Every row gives one point. The window is the flat piece filled in between its corners: a triangle in 3 columns, a solid with four corners in 4, and so on. A path goes straight from each point to the next, and from the last back to the first. After which points does the path pass through the window?

Window, 4 rows:
[[-29   2 -36  56]
 [  2  27   9 -56]
 [  4  31  -5  19]
 [ 75 -16   5  22]]
Path:
(1): [ 26 -18  12  27]
(2): [ 95  46 -24   0]
(3): [ 33  18 -27  12]
(4): [ 5 14 45 12]
(5): [-1  1  1 44]
(6): [ -5   5 -52  26]
(7): [-10  51 -54 -15]
(8): [-21   4   8  22]
(9): [36  4 15 22]
(10): [ 21   7 -63  72]
(11): [ -5  20 -52  46]
(12): [-31  -5  -3  41]
(13): [-11   3  23 -39]
(14): [ 33  71 -25 -60]
(15): [ 23  23 -10 -42]
(16): [-38  28  43 -51]
Through the window after points: 1, 3, 5, 11, 13, 15

Window (8 x 8):
[[  8  68 -35  16  24  13 -12  23]
 [ 83  34  21 -16  39 -71 -30 -31]
 [-32   4  14  52  37  10  -4  -4]
 [-30   8  -8  -5  47 -29 -20  -4]
 [-20 -10  14   3 -12  -3  46   9]
 [ 95  28  40 -47  56 -32  -1  22]
 [ -5 -52 -17  10  14  22  41  -5]
 [-36  -5  15 -24 -10  43 -11 -58]]
Path:
(1): [ 29  25  18 -27  34   6  28 -28]
(2): [-19  30  -8 -19  38  29  60 -39]
(3): [-21 -36   6  36  -5   6 -28  38]
(4): [  4  34 -19  -9   1   4 -17  42]
(5): [  3  49 -17  22  31  10   6  -7]
(6): [ 31  16  12   4  48 -21  28 -16]
(7): [ -5 -23   9  -9  18  -7  -8  -2]
(8): [ 15   2  12   4  29 -21 -23  61]
Through the window after points: 4

Window (11 x 11):
[[ 33  -9 -18  33 -17  18  42   4  34  22   1]
 [ 62  13   4  18 -45   3 -17   0 -12 -10   4]
 [ -1 -11   5 -49  24 -31  -6  -9 -53  45  50]
 [-18  14   2  49 -20   2  25  28  -8 -11 -36]
 [ -4 -15 -24 -10   3  -3 -38  22 -24   4 -28]
 [  9 -14  45  36  27 -22 -26 -25  27 -41 -44]
 [ 26 -25  50  -5 -35  -3  20  29  27  19 -44]
 [ 21 -56   8 -30 -15 -35  16  20  26 -19 -11]
 [-13  47 -39 -42  63   7  48  -8  -6  -8 -18]
 [  2  46  20 -26  -8 -23  -3 -35  22  36  46]
 [ -1  16  13  23  45  23  -1   2  26 -25  40]]
Path:
(1): [ 23  78 -22   8   3 -51  10  18  18  -2   3]
(2): [ 45  18  -9  11 -12 -27 -13  21  15  12  14]
(3): [-11 -36  14  -9  -7  20  39 -11  -7 -19 -24]
(4): [ -7 -11   7 -47  19  43 -12 -19  19 -13   3]
(5): [ 43   6 -21  95 -23 -40  48  39  11  29   1]
(6): [ 27  18   2  11  50  -1 -15  12  11 -14  25]
(7): [-34  -8  34  23 -12  27  24 -19  34 -22   8]
(8): [ 13   7  22 -11 -11   3  -7 -24   9  17  28]
Through the window after points: 2, 4, 6, 8

Window, 14 rows:
[[-28   3  15  29 -30   3 -35   6  17  -7  19 -18   0  10]
 [-18 -25  -1 -53  53 -37  49  28 -56 -30  -1   2 -22  12]
 [ -2  -3  33  11  34  48 -48  10  46 -71  21 -75 -35 -29]
 [-35  19  46 -24 -28  25   4  43  43   2 -11 -18  19  39]
 [ 28  16  54 -26   4   9 -35  26 -14 -25 -18  21 -49 -17]
 [ -7  15   9 -42 -21  15 -62  39  23 -14 -12  62  -3  -4]
 [ 28  18 -17 -12 -23  -2  12  -2  23 -21  -6   2 -10  18]
 [ 49 -22  16 -14 -43  -1 -19  30  21  14  15  33   0  10]
 [  8  -4 -10   0 -13  41 -33   0  22   9  21  25 -36  64]
 [-26  -8 -29  -7  78 -15  39  27 -11   9 -39  35   4  22]
 [ 76  23  -9  -4  22  61  47  13 -34 -47   3   4  52  -8]
 [-22 -35  -6 -15  35  -8 -35 -58   2  -1 -21 -37  26 -47]
 [ 21   7  14 -16  26 -57 -39 -53  27  -6  39  -3  -2   3]
 [ 46   0  -1 -44   8 -17 -95  38 -36  24 -57 -48  46 -44]]
Path:
(1): [ 18  48 -12  -4  37  33  15 -14  -6  27  43 -41  -2 -42]
(2): [ -2 -41  12 -16  -5  -9 -36  16  23 -47 -35  23  21  42]
(3): [ 50  -2  10   5   1 -11 -49   0  36 -44  -8  20  15  84]
(4): [  8 -12  15 -27 -29  13   3  34   4  28  11  13 -10 -31]
(5): [ 17  38 -35 -11  28  33 -21  43 -49  15  40  17  22 -78]
(6): [ 10 -10  24 -27 -28 -13 -27   1  47 -24 -25  18 -14  44]
(7): [ 55  -7  34  -5   1  19 -10  10   6 -50  -7 -12  64  39]
(8): [ 28  11  -9 -11   9  27   9  16 -12 -13   5   8   1 -17]
(9): [-26  12   2 -44  13  24 -18  17  29  10   2  11 -18 -12]
(10): [ 40 -22  24  20 -13  -8  -9  39 -38 -54 -29 -12  25  28]
(11): [ 26 -16  16 -20  10  14 -14   8   0 -21 -31   7  -6  16]
(12): [-17  40 -32  -4  25   5 -30   7  26  16  73 -13 -12  -8]
Through the window after points: 3, 5, 7

Window, 14 rows:
[[ -3  19  24  74 -20  14  -9   5  19  -2  11 -23  -3 -12]
 [ 36 -48  16 -61  14  48  -9 -27   7  -2  19 -52 -30   2]
 [ -2  46 -23   5  50  31   5  14 -31   1 -28 -20 -18 -37]
 [-17   2  -4  19   9  52   7 -34 -59 -22 -41  17   7  11]
 [ -9  19 -33  41 -25  -1 -26   3 -13  17 -12  49  40 -13]
 [-12 -11 -32 -31 -14  20  16 -59  19 -26  70 -14 -20  48]
 [-29  23  26 -33  21  -5  54   8  60   7 -52   1  17  16]
 [ 15  34  38 -26 -36  18   2  54  27  43  55  -5 -37   9]
 [ -6  29  16   1  54 -23   9  -7  -9   4  19 -20  -9  30]
 [ 23  12   4 -32  75  -5  32  44  43 -33  17  30 -19  12]
 [ 89   0 -14  20   6  18  95 -50  -6   7  -5 -52 -24  12]
 [ 11  46  -9  18  17 -38  12 -23 -19 -28  57  59 -10 -41]
 [ 44 -49 -49   5 -43 -11   9 -57 -25 -92 -46 -19 -10  15]
 [ 34 -13  -9  21  10 -10 -27 -24  28 -38 -38  10 -63   5]]
Path:
(1): [ 23  63  10  17  30  35  -4  -5  -9   2   2 -41 -26  11]
(2): [ 79  67  37   5  29   4 -38 -10  -6 -60 -12 -39 -34  -8]
(3): [-15   3 -17   8   8  17  18   8   2  17  -1   2 -17  -7]
(4): [-47  -9 -18  -6  12   6  34   6 -31  -8 -39  11  -6 -11]
(5): [ 31  30  -8  12  20  23  -8 -12   3 -11  14   0  -6   4]
(6): [ 22  46  20 -10   4  21 -16 -10  16  -6  20 -13  -8   3]
(7): [  1 -27 -26  35  -9 -38  41  14 -11  -2  14  46 -37 -16]
(8): [ 21 -19 -15  19   9 -15  44 -19 -16 -22 -26 -10 -22   6]
(9): [ 44  -5 -20 -14 -26  23   5 -43  11 -43 -11 -23   0  12]
(10): [ 54  37  -2   2  13  29  -6 -51 -35 -38 -50 -14  33  -9]
(11): [-25 -16 -32  14   9   1  25  22   3   1  11   0 -51  -3]
(12): [-42 -47 -15 -18   9   8  15  31  22  18  54  32 -39 -28]
(13): [ 54  52  16   5   4  11 -26 -49 -10 -50 -38 -40  15  42]
(14): [ 45  32   7 -16 -10  12  30 -25 -28 -32  -5 -17  10  39]
(15): [ 10 -31 -27  -3  13   4  15 -22  15  -2   8  -4 -35 -12]
(16): [-16 -67 -36 -23  18 -47  66  -5  -3 -10 -18  41  13 -31]
Through the window after points: 2, 4, 6, 8, 10, 16
